Each point is reached from the start by the listed moves, each made 0, 1 or 2 times, or once backwards (-1), plus a little noise. Is the number of moves made odd or even? Then give how often each move was made.

Moves:
(1): [ 46  14 -25 -26  64]
(2): [ 22  76 -25  24 -28]
Start: [ -8  -4  10 -34  10]
Points:
[ 29  10 -16 -60  70] => odd (1, 0)
[-28  58   5  17 -82] => even (-1, 1)
[-27 -77  37 -55  35] => odd (0, -1)

Moves:
(1): [ 18 -17  -1  -4   8  11   8   9  -1   5 -19]
(2): [  2  28  -9 -12  10   3   9   9   0  -7  -9]
(3): [ -5   4  12  -1 -15   1  -2 -11  -5   1  -7]
(4): [-1  6 -1 11 -3  3 11  8 -6 -8 -2]
(5): [-22   3   8  -8  12  -6 -10  -8 -17  -1   1]
(6): [-15 -17 -19  -7 -13  27  -1   6  -2   5  11]
(7): [ -8  -2   0   3  -1 -12  13   4   3   0  -8]
(8): [-14   0   0  -3  -8  -1 -20  16  -3   5 -12]
(9): [  6  -7   1   9   5   9   5  -2  24 -18  -6]
Start: [-7 14  4  1 -4  3 -7  1  0 -2  1]
Points:
[-44 -45 -16 -14  14  37 -38  42  37 -16 -40] => even (1, 0, -1, -1, 1, 1, 1, 2, 2)
[ 62  27  27  34  -9  13  38  -3  -1 -21 -22] => even (1, 0, 1, 2, -1, -1, -1, -1, 0)
[ -6 -53   6 -14  13  51  10  -1  30 -16 -50] => odd (2, 0, 1, -1, 1, 1, 1, 0, 2)
[-34 -43 -22  17 -82  82 -45  32  14   0  -2] => even (0, -1, 1, 1, -1, 2, -1, 2, 1)
[-95 -48 -18  -9  -2  24 -37 -18   4  -1  49] => even (-1, -1, -1, -1, 2, 2, 1, 0, 1)
[-42  43  53  -3  27 -38 -22 -67  -1 -26  14] => even (-1, 0, 1, -1, 2, -1, 0, -1, 1)

Moves:
(1): [  4   5   2   1   2  -2   0   5  -1  -2   4  -6 -11  -1   1  -8  -3   6
   2 -10   7]
(2): [ 1  9  3 -8 -1 -2  4 -2 10  3 -4 -1 10 -2  9  4 -3  1  6 -8 -6]
(3): [  2   2  16  -2  -7 -10  -2  -9  -2   4  -4   2   5  -5  -4   2  -7   3
   4   7   9]
(4): [-11   2   2   1  12   4  -5   6  -4  -1  -1   4  -7  -1   0   6   6   2
  -9   3 -10]
(5): [ -3 -10  -1  -7  11   9  -4   0  -7  -4   3  -3   2   4  -4  -8   1  10
   4   1  17]
(6): [-11   4  -6 -11  -2   9  -2   4   1   0  13 -10  -4   2   1   2   3  -4
   6   4   3]
(7): [-1 -3  8  5  9 -6 -5 -4  4 -4  3 -6 -3 -4  2  4  0 -2 -6  3 -4]
(8): [  1  -2  -7   6   4   5   6   6 -10 -13  -1   4   4  -9   4  -1   0   5
  -2  -6   7]
(9): [-1 -7  2 -8 -1 -9 -1 10  5 -2  0  0 -2 -5 -4 -1 -6  5 -1 -8  9]
(10): [  6  -1  -1  14  -7  19   9   4  -6   7  14  -7  -3  -3   2 -14  -8  -2
  -1  -9   3]
(11): [ -6  -6 -11  -6   1  -5   4   7  -1   4  10   9   0   3   3   1  11  -3
  11  -5  -1]
(12): [12 -4  6 -4  1  4  1  8 -5 -1  0 10 -8 -7  8  5  0 -3  3 -1 -2]
(13): [  2  -6   6  17  -6   0  -6  -6   5  -7  -3   8   5   3  -1  -1  10 -11
   2  -3   9]
(14): [ 3  6  4 -4 -4  1  6  6 -5  1  4 -3 -1  8  7  0 -1  1 -7  0 -8]
(15): [  0   4   5  -2   1  -6  -8   0  -4  -1 -10  -2   6 -15  12  -4  -4  -2
 -12  -9  -7]
(16): [  1  -5  -4  -4  -5  -5   9  -7  -4   3  -5   4   7   3   3  11   2  -5
   4 -17  -5]
(17): [  4  -7   3  10   9  -3   4  12  -2  -1  -6  -1   2  -5  -8   1  13 -10
   8  -6  -9]
(18): [ 3 -2 -3 -3 -6 -2 -1  2 -4 -8 -3  6  0 -2  3  1  3  6  4 -4 -7]
Start: [ 7 -8  5  2  6  2  4 -5 -1 -2  8  3 15 19  4  2  6  4  0  1  4]
Points:
[-32   9  15 -54  13  20 -30  29  15 -11  -5  -8  32   6  39  11  11   8
 -25 -33 -30] => odd (-1, 2, -1, 2, 1, 2, -1, -1, 2, 0, -1, 0, 1, 1, 2, 0, 0, 1)
[ 79 -14  56  15 -36  40  28 -50 -19   4  12  16  32  19  26 -24 -38  32
  39 -33  65] => even (1, 2, 2, -1, 2, -1, 0, 0, -1, 2, -1, 2, 1, 0, -1, 1, -1, 1)
[ 47 -52  18  27  41  56  33  88 -47   3  76 -14 -46  27 -12 -57  17  12
  25 -24  55] => even (2, -1, 0, 0, 2, 0, 0, 0, 1, 2, 1, 2, 0, 2, -1, -1, 2, -1)
[ 19 -21  58 -18   8  -2   6  40 -27  -8 -17   3  35 -64  28  26  -5 -18
   0 -46 -10] => odd (-1, 1, 2, 1, 0, 2, 0, 1, 2, 1, -1, 2, 0, 0, 2, 1, 2, 0)
[-12  12  24 -39 -50 -54  19 -41   7 -19  -9   1  77   6  44  49 -10  -7
  -9 -24  12] => odd (-1, 1, 2, -1, -1, 2, 1, 2, 1, -1, 0, -1, 1, 2, 1, 2, -1, 0)
[ -9   2  -8 -29  31  -9 -10  19 -36 -24  -2  69   7 -33  49  44  25  19
 -10  32 -34] => odd (-1, 0, 1, 2, -1, 0, 0, 2, -1, -1, 2, 2, -1, -1, 1, -1, -1, 1)
[ 15 -30  20  28 -31 -10  30  -5  -6  26  -1  26  76 -25  28   0  39 -56
  61 -95   3] => odd (0, 2, 2, 0, 0, 1, -1, 0, 0, 2, 2, 0, 2, -1, 2, 2, 2, 0)
[-25  17 -19 -28  -6  28  17  10  37  35  33 -17  14  23  16  17   4 -25
  22 -39 -24] => even (0, 2, -1, 1, -1, 2, -1, -1, 1, 1, 0, 0, 0, -1, 0, 1, 0, -1)
